Each row is a point. The points of each table are mixes of a few directions, plus a little noise. How many directions does each table use, and how many do they share? Where both have some left over, give the other angles between the two spaces (their principal angles), to ten degrees, smallest first.

First (4 x 2):
[+0.01 +0.08]
[-0.03 +0.53]
[+0.00 +0.02]
[+0.03 -0.62]
Second:
[-0.41 +0.30]
[-0.13 +0.10]
[+0.49 -0.37]
[+0.04 -0.03]
Directions: first 1, second 1, shared 0; angles 50

First:
[+0.46 +0.07 -0.39 -0.17]
[-0.03 -0.27 -0.42 +0.36]
[-0.36 +0.33 +0.31 +0.31]
[-0.10 -0.39 +0.18 -0.24]
[+0.05 +0.23 +0.30 -0.28]
Second (5 x 4):
[-0.06 +0.14 +0.32 +0.24]
[+0.18 -0.10 +0.45 -0.05]
[-0.25 +0.30 +0.30 +0.05]
[+0.19 -0.37 -0.85 -0.01]
[-0.07 +0.01 -0.21 -0.20]
Directions: first 3, second 3, shared 2; angles 80

First, 8 rows:
[-0.68 +0.09 -0.02 -0.02 +0.00 -0.04 -0.68 -0.11 -0.35]
[-0.28 +0.12 -0.14 -0.05 +0.09 -0.13 -0.29 -0.14 -0.19]
[-0.52 -0.01 +0.14 +0.05 -0.10 +0.10 -0.50 +0.02 -0.23]
[+0.72 -0.24 -0.12 -0.33 -0.03 -0.06 +0.78 +0.01 +0.49]
[-0.02 +0.28 +0.00 +0.38 +0.15 -0.02 -0.11 +0.01 -0.21]
[+0.22 -0.29 -0.12 -0.48 -0.09 -0.07 +0.32 -0.07 +0.31]
[+0.32 +0.15 -0.29 -0.08 +0.22 -0.23 +0.28 -0.16 +0.06]
[+0.23 -0.11 +0.56 +0.53 -0.24 +0.45 +0.20 +0.44 +0.11]
Second:
[-0.20 -0.42 +0.16 -0.15 +0.01 +0.22 -0.12 +0.33 -0.08]
[-0.16 -0.48 +0.18 -0.02 -0.19 +0.20 -0.37 +0.47 +0.28]
[+0.00 +0.09 +0.00 -0.35 +0.11 +0.10 +0.26 -0.25 -0.44]
[+0.17 -0.03 -0.06 -0.21 -0.42 +0.05 -0.32 -0.11 +0.22]
[-0.01 +0.23 +0.12 +0.66 +0.63 -0.23 +0.75 +0.04 -0.01]
[+0.35 +0.51 -0.21 -0.33 -0.23 -0.08 +0.19 -0.66 -0.16]
[-0.13 +0.11 -0.18 +0.41 +0.10 -0.27 -0.39 +0.14 +0.23]
Directions: first 3, second 4, shared 1; angles 30, 60

First:
[-0.08 -0.05 -0.07 +0.15 +0.04 -0.03 +0.42 -0.24 +0.44 +0.05 -0.26 -0.05]
[+0.47 +0.02 -0.11 +0.43 +0.11 -0.15 -0.54 +0.24 -0.25 -0.01 +0.23 -0.02]
[+0.20 -0.17 +0.09 +0.30 +0.33 -0.40 -0.19 +0.07 -0.02 +0.05 -0.74 -0.14]
[+0.12 +0.04 -0.08 -0.08 +0.16 -0.16 -0.05 +0.19 +0.04 -0.11 +0.14 +0.11]
[-0.30 -0.14 +0.21 -0.02 -0.12 +0.10 +0.23 -0.31 +0.03 +0.16 -0.67 -0.19]
[-0.19 +0.00 -0.07 -0.43 +0.32 -0.30 +0.54 +0.08 +0.47 -0.19 -0.20 +0.17]
[-0.19 -0.01 +0.24 -0.49 -0.01 -0.02 -0.24 +0.21 -0.45 -0.07 -0.14 +0.03]
[-0.45 +0.14 +0.00 -0.21 -0.73 +0.83 +0.31 -0.45 -0.03 +0.15 +0.74 -0.01]
[+0.43 +0.16 -0.22 +0.35 -0.12 +0.13 -0.48 +0.21 -0.23 -0.02 +0.88 +0.09]
Second, 10 rows:
[+0.11 +0.10 -0.05 -0.01 +0.20 -0.18 -0.06 +0.01 +0.07 +0.12 -0.07 -0.01]
[-0.31 -0.32 +0.05 -0.20 -0.94 +0.81 +0.26 +0.00 -0.21 -0.47 +0.25 +0.18]
[-0.52 -0.53 +0.31 +0.29 -0.52 +0.50 +0.42 -0.21 -0.11 -0.48 -0.49 -0.18]
[+0.53 +0.16 -0.45 -0.22 +0.07 -0.20 -0.10 +0.36 +0.31 +0.08 +0.17 +0.35]
[+0.19 +0.14 -0.04 +0.04 +0.28 -0.22 -0.27 +0.20 -0.08 -0.03 +0.29 +0.05]
[-0.31 +0.15 +0.39 +0.27 +0.50 -0.28 -0.14 -0.29 -0.22 +0.25 -0.14 -0.46]
[+0.14 +0.22 +0.03 +0.07 +0.53 -0.44 -0.22 -0.01 -0.01 +0.26 +0.03 -0.13]
[+0.26 +0.39 -0.16 -0.21 +0.36 -0.32 -0.22 -0.02 +0.12 +0.51 +0.18 +0.03]
[-0.01 +0.16 -0.03 -0.10 +0.10 -0.11 +0.04 -0.19 +0.15 +0.37 -0.19 -0.07]
[-0.11 -0.43 -0.03 +0.06 -0.61 +0.46 +0.27 +0.16 -0.01 -0.58 -0.07 +0.18]
Directions: first 4, second 4, shared 2; angles 60, 90

First (10 x 18):
[-0.09 +0.09 -0.15 +0.01 -0.36 -0.38 +0.15 +0.54 +0.04 -0.30 +0.11 -0.14 -0.34 +0.45 -0.10 +0.17 +0.57 -0.15]
[+0.09 -0.14 -0.02 +0.03 +0.02 -0.10 +0.02 +0.24 +0.06 -0.18 -0.11 -0.07 +0.06 -0.11 -0.04 +0.05 +0.12 +0.00]
[+0.16 -0.42 -0.02 +0.04 -0.02 -0.17 +0.15 +0.63 +0.09 -0.51 -0.32 -0.21 +0.11 -0.32 -0.19 +0.15 +0.12 -0.11]
[+0.30 -0.05 -0.10 +0.14 +0.31 +0.02 -0.49 -0.11 +0.06 +0.40 -0.33 -0.23 +0.41 -0.51 +0.19 -0.19 +0.17 +0.46]
[+0.13 -0.03 -0.27 -0.03 -0.05 +0.07 -0.49 +0.19 -0.19 +0.19 -0.50 -0.44 -0.06 -0.45 -0.13 -0.03 -0.29 +0.08]
[+0.05 -0.10 -0.10 +0.06 -0.22 -0.40 +0.20 +0.65 +0.13 -0.43 +0.00 -0.18 -0.12 +0.22 -0.06 +0.16 +0.69 -0.07]
[-0.36 -0.05 +0.50 -0.24 +0.27 +0.66 +0.54 -0.98 -0.16 -0.03 +0.40 +0.72 -0.06 +0.03 -0.13 -0.07 -1.44 -0.42]
[-0.20 +0.34 +0.03 -0.10 -0.02 +0.26 -0.13 -0.56 -0.18 +0.42 +0.22 +0.19 -0.19 +0.22 +0.04 -0.11 -0.47 -0.03]
[-0.12 +0.32 +0.10 +0.02 +0.14 +0.13 -0.08 -0.64 +0.03 +0.46 +0.37 +0.30 +0.09 +0.26 +0.27 -0.21 +0.02 +0.17]
[+0.02 +0.03 +0.02 +0.09 +0.00 -0.16 +0.08 +0.06 +0.13 -0.04 +0.15 +0.08 +0.08 +0.18 +0.14 +0.02 +0.46 +0.12]
Second:
[-0.06 -0.22 +0.02 +0.01 +0.08 +0.09 -0.05 -0.24 -0.07 -0.05 +0.03 -0.12 -0.16 +0.04 -0.21 +0.18 +0.15 +0.15]
[-0.22 +0.29 +0.44 -0.39 -0.08 -0.03 +0.42 +0.71 -0.28 +0.65 -0.12 +0.21 +0.17 -0.31 +0.14 -0.57 +0.08 -0.26]
[-0.07 -0.02 +0.11 -0.09 +0.02 +0.03 +0.08 +0.09 -0.08 +0.13 -0.02 +0.01 -0.01 -0.06 -0.06 -0.08 +0.08 -0.01]
[+0.09 +0.32 -0.03 +0.01 -0.11 -0.12 +0.06 +0.31 +0.10 +0.08 -0.05 +0.16 +0.22 -0.06 +0.30 -0.22 -0.22 -0.23]
[+0.16 +0.29 -0.17 +0.12 -0.12 -0.15 -0.03 +0.18 +0.20 -0.08 -0.02 +0.13 +0.23 +0.02 +0.32 -0.12 -0.29 -0.20]
[+0.16 +0.19 -0.21 +0.14 -0.08 -0.11 -0.11 +0.04 +0.19 -0.18 +0.02 +0.07 +0.15 +0.08 +0.23 +0.00 -0.25 -0.10]
[-0.02 +0.01 +0.02 -0.02 -0.01 +0.00 +0.03 +0.04 -0.02 +0.04 +0.01 +0.01 +0.01 -0.02 +0.00 -0.03 +0.01 -0.01]
[-0.42 -1.30 +0.24 -0.10 +0.48 +0.55 -0.21 -1.19 -0.50 -0.18 +0.18 -0.64 -0.93 +0.19 -1.29 +0.87 +0.96 +0.90]
[+0.30 +0.37 -0.36 +0.28 -0.17 -0.22 -0.16 +0.10 +0.38 -0.29 +0.00 +0.15 +0.31 +0.11 +0.47 -0.04 -0.47 -0.22]
[+0.22 +0.24 -0.28 +0.22 -0.11 -0.15 -0.15 +0.02 +0.28 -0.24 +0.01 +0.09 +0.18 +0.10 +0.31 +0.02 -0.34 -0.15]
[-0.17 -0.21 +0.20 -0.15 +0.09 +0.13 +0.10 -0.04 -0.21 +0.16 +0.00 -0.07 -0.17 -0.06 -0.25 +0.01 +0.25 +0.13]
Directions: first 4, second 2, shared 0; angles 90, 90

First:
[-0.09 +0.07 -0.06 -0.28 +0.13 -0.38 +0.22 -0.63 -0.05 -0.11 -0.25 +0.17 -0.33 -0.13 -0.19 -0.54 +0.16 +0.12 +0.01 -0.08 +0.17 -0.21 +0.49 -0.28]
[+0.10 -0.08 +0.05 +0.30 -0.14 +0.39 -0.25 +0.68 +0.05 +0.11 +0.27 -0.18 +0.37 +0.14 +0.21 +0.58 -0.19 -0.13 -0.01 +0.08 -0.21 +0.22 -0.53 +0.33]
[+0.05 -0.03 +0.02 +0.10 -0.06 +0.13 -0.09 +0.25 +0.02 +0.04 +0.08 -0.09 +0.13 +0.03 +0.06 +0.20 -0.05 -0.02 -0.02 +0.03 -0.06 +0.08 -0.17 +0.14]
[-0.12 +0.08 -0.07 -0.29 +0.11 -0.37 +0.26 -0.68 -0.05 -0.13 -0.25 +0.17 -0.36 -0.12 -0.20 -0.58 +0.16 +0.13 +0.00 -0.09 +0.17 -0.22 +0.54 -0.32]
[-0.17 +0.12 -0.11 -0.61 +0.28 -0.75 +0.49 -1.35 -0.11 -0.26 -0.48 +0.36 -0.71 -0.25 -0.43 -1.18 +0.37 +0.25 +0.00 -0.20 +0.37 -0.49 +1.07 -0.63]
[+0.06 -0.03 +0.04 +0.16 -0.08 +0.22 -0.13 +0.38 +0.02 +0.06 +0.16 -0.12 +0.21 +0.06 +0.11 +0.32 -0.09 -0.07 +0.01 +0.04 -0.10 +0.14 -0.29 +0.17]
[+0.08 -0.04 +0.05 +0.20 -0.11 +0.28 -0.17 +0.46 +0.04 +0.08 +0.17 -0.11 +0.24 +0.09 +0.13 +0.42 -0.14 -0.10 +0.00 +0.07 -0.13 +0.16 -0.36 +0.21]
[+0.11 -0.07 +0.08 +0.36 -0.18 +0.47 -0.30 +0.79 +0.06 +0.15 +0.31 -0.22 +0.43 +0.14 +0.22 +0.69 -0.22 -0.16 -0.02 +0.11 -0.21 +0.28 -0.64 +0.36]
[-0.01 -0.01 +0.02 +0.04 -0.03 +0.06 -0.05 +0.11 +0.02 +0.02 +0.03 -0.05 +0.05 +0.02 +0.04 +0.10 -0.03 -0.02 -0.01 +0.03 -0.03 +0.04 -0.08 +0.05]
Second (10 x 24):
[+0.24 -0.47 +0.11 +0.08 -0.43 +0.34 -0.36 +0.24 +0.27 -0.08 +0.05 -0.20 +0.33 +0.09 +0.54 +0.57 -0.26 +0.04 -0.47 +0.18 +0.17 -0.19 -0.49 -0.01]
[-0.40 +0.36 -0.08 -0.07 +0.60 -0.33 +0.37 -0.24 -0.25 +0.41 -0.01 +0.20 -0.68 -0.16 -0.46 -0.57 +0.59 -0.18 +0.46 +0.05 -0.31 +0.44 +0.52 +0.07]
[-0.08 +0.15 -0.11 -0.12 +0.54 -0.28 -0.02 -0.33 -0.01 +0.25 +0.00 -0.09 -0.69 -0.04 -0.12 -0.16 +0.51 -0.08 -0.02 +0.10 -0.07 +0.63 +0.67 -0.12]
[-0.19 -0.28 +0.12 -0.03 -0.35 +0.16 +0.21 -0.02 -0.02 +0.09 -0.11 +0.22 +0.17 -0.17 +0.13 -0.14 -0.04 -0.04 +0.00 +0.16 +0.06 -0.57 -0.48 +0.04]
[-0.30 +0.08 +0.13 +0.42 -0.03 +0.43 +0.11 +0.88 -0.20 +0.45 +0.29 +0.10 +0.33 -0.01 -0.05 +0.31 +0.05 -0.33 +0.46 +0.17 -0.49 +0.20 -0.81 +0.61]
[+0.09 -0.20 +0.10 -0.01 -0.59 +0.16 +0.09 +0.05 +0.02 -0.35 -0.13 +0.17 +0.66 -0.01 +0.11 -0.04 -0.50 +0.15 -0.04 -0.12 +0.18 -0.83 -0.55 -0.04]
[+0.44 +0.11 -0.13 -0.05 +0.25 -0.15 -0.46 -0.10 +0.21 -0.25 +0.09 -0.41 -0.21 +0.20 +0.13 +0.39 -0.08 +0.13 -0.39 -0.15 +0.16 +0.62 +0.61 -0.23]
[+0.25 +0.14 -0.03 +0.06 -0.21 +0.04 -0.11 +0.22 -0.01 -0.35 +0.04 -0.04 +0.47 +0.15 -0.03 +0.14 -0.45 +0.14 +0.05 -0.27 +0.05 -0.16 -0.13 +0.02]
[+0.01 +0.18 -0.12 -0.26 +0.22 -0.42 +0.15 -0.64 -0.03 -0.19 -0.20 +0.08 -0.37 -0.05 -0.25 -0.51 +0.13 +0.16 +0.00 -0.18 +0.17 -0.04 +0.67 -0.32]
[-0.03 -0.11 +0.02 -0.01 -0.07 +0.03 +0.00 -0.03 +0.01 +0.03 -0.02 +0.01 +0.00 -0.02 +0.07 +0.01 +0.03 -0.02 -0.06 +0.05 +0.03 -0.09 -0.07 -0.03]
Directions: first 1, second 4, shared 1
